Each row of a before or after table is a point. One or more steps were done to the points. Then noise was added and the rows were shuffled. The steps act on columns, c1 being the first. Name the steps. A step turns or swaps two columns, mirrors them in a line or flattens them onto one, adds a multiple of one to another, or multiplies or shifts one. Angles are multiples of 10 degrees, from the lower column toward the higher: turns from -170 to 170, lines from 10 to 170 but not 90. Use the fewest steps. Two steps may share a column if one is a turn and the other turns, adds or multiplies; they go together, in the order done. Otherwise the lowest column goes first.

Before (14 x 2):
[[-3.5  0.5]
 [-0.3  6.8]
 [-1.4 -3.9]
 [-5.7 -2.6]
 [ 3.9  5.3]
 [-2.4  2.4]
 [ 2.6  2.8]
 [-6.6 -6.0]
 [ 5.4  0.9]
 [ 5.6 -4.0]
 [ 4.4  6.3]
 [ 5.4 -2.9]
 [-3.0  0.8]
 [ 0.6  2.8]]
After, 14 rows:
[[ 0.3  8.0]
 [-2.7 -0.9]
 [-3.5  0.7]
 [ 0.8  3.8]
 [ 5.7  0.5]
 [ 7.2 -0.5]
 [-3.6  5.7]
 [ 4.1  3.5]
 [ 0.5 -4.1]
 [ 0.8  6.4]
 [-3.3 -1.6]
 [-3.8 -5.3]
 [-1.0  2.7]
 [-2.6 -8.3]]
Steps: turn c1 and c2 by 30 degrees

Before (10 x 8):
[[-6.7  0.1  0.0 -4.3 -3.3  7.5 -3.6 -1.9]
 [ 5.7 -3.5 -3.3  0.1  2.5  5.8 -0.3 -3.1]
 [ 3.9  2.5  2.3  0.2 -3.7 -2.9  3.3 -5.0]
 [-5.3  2.6  4.8 -1.1 -1.0  0.9 -8.3 -1.4]
 [-9.3  2.8 -4.2  1.3 -6.4 -0.3 -3.5 -6.9]
 [-5.5 -0.2 -5.7 -3.7  4.2  2.3  6.1  8.6]
 [ 2.4  2.4 -4.7  6.0  3.4  8.7 -1.0  0.3]
 [ 2.5  2.6  3.3 -7.8 -1.6 -2.5 -5.1  6.0]
 [-5.5 -7.5 -2.7 -5.1 -1.0  0.8  3.4 -4.0]
 [ 1.4  5.4 -2.7 -3.0  2.5  1.0  1.1 -3.1]]
After:
[[ -4.9   2.7  -7.8   8.4  -8.1  -0.1  -2.5  -1.2]
 [ -2.1  -6.6   3.4  -5.6  -2.1  -2.4  -3.7   1.3]
 [ -2.1  -1.5  -6.4  -4.0   3.0   1.2   0.4  -1.6]
 [ -5.0  -2.0  -1.1   2.8  -1.5   0.9  -5.6   5.0]
 [-13.4   1.1  -1.0  -2.4  -4.2   7.9  -2.7   0.6]
 [ -0.4  -0.8  -2.1  -3.5   4.2   8.5  -0.5  -4.5]
 [ -8.1  -3.6   5.0   0.3   5.3   2.1   4.3  -8.6]
 [ -0.6   5.6  -0.8  -7.7   3.8   5.8   0.1  -2.4]
 [  4.8   0.5  -4.5  -1.0  -4.8  -3.0   2.4   3.8]
 [ -8.0   9.2   1.5   0.0  -1.5   0.7   2.2  -1.1]]
Steps: add -1 times c6 to c4; turn c1 and c4 by -50 degrees; turn c3 and c8 by 110 degrees; turn c2 and c3 by -140 degrees; multiply c5 by 1.3; multiply c7 by 0.7
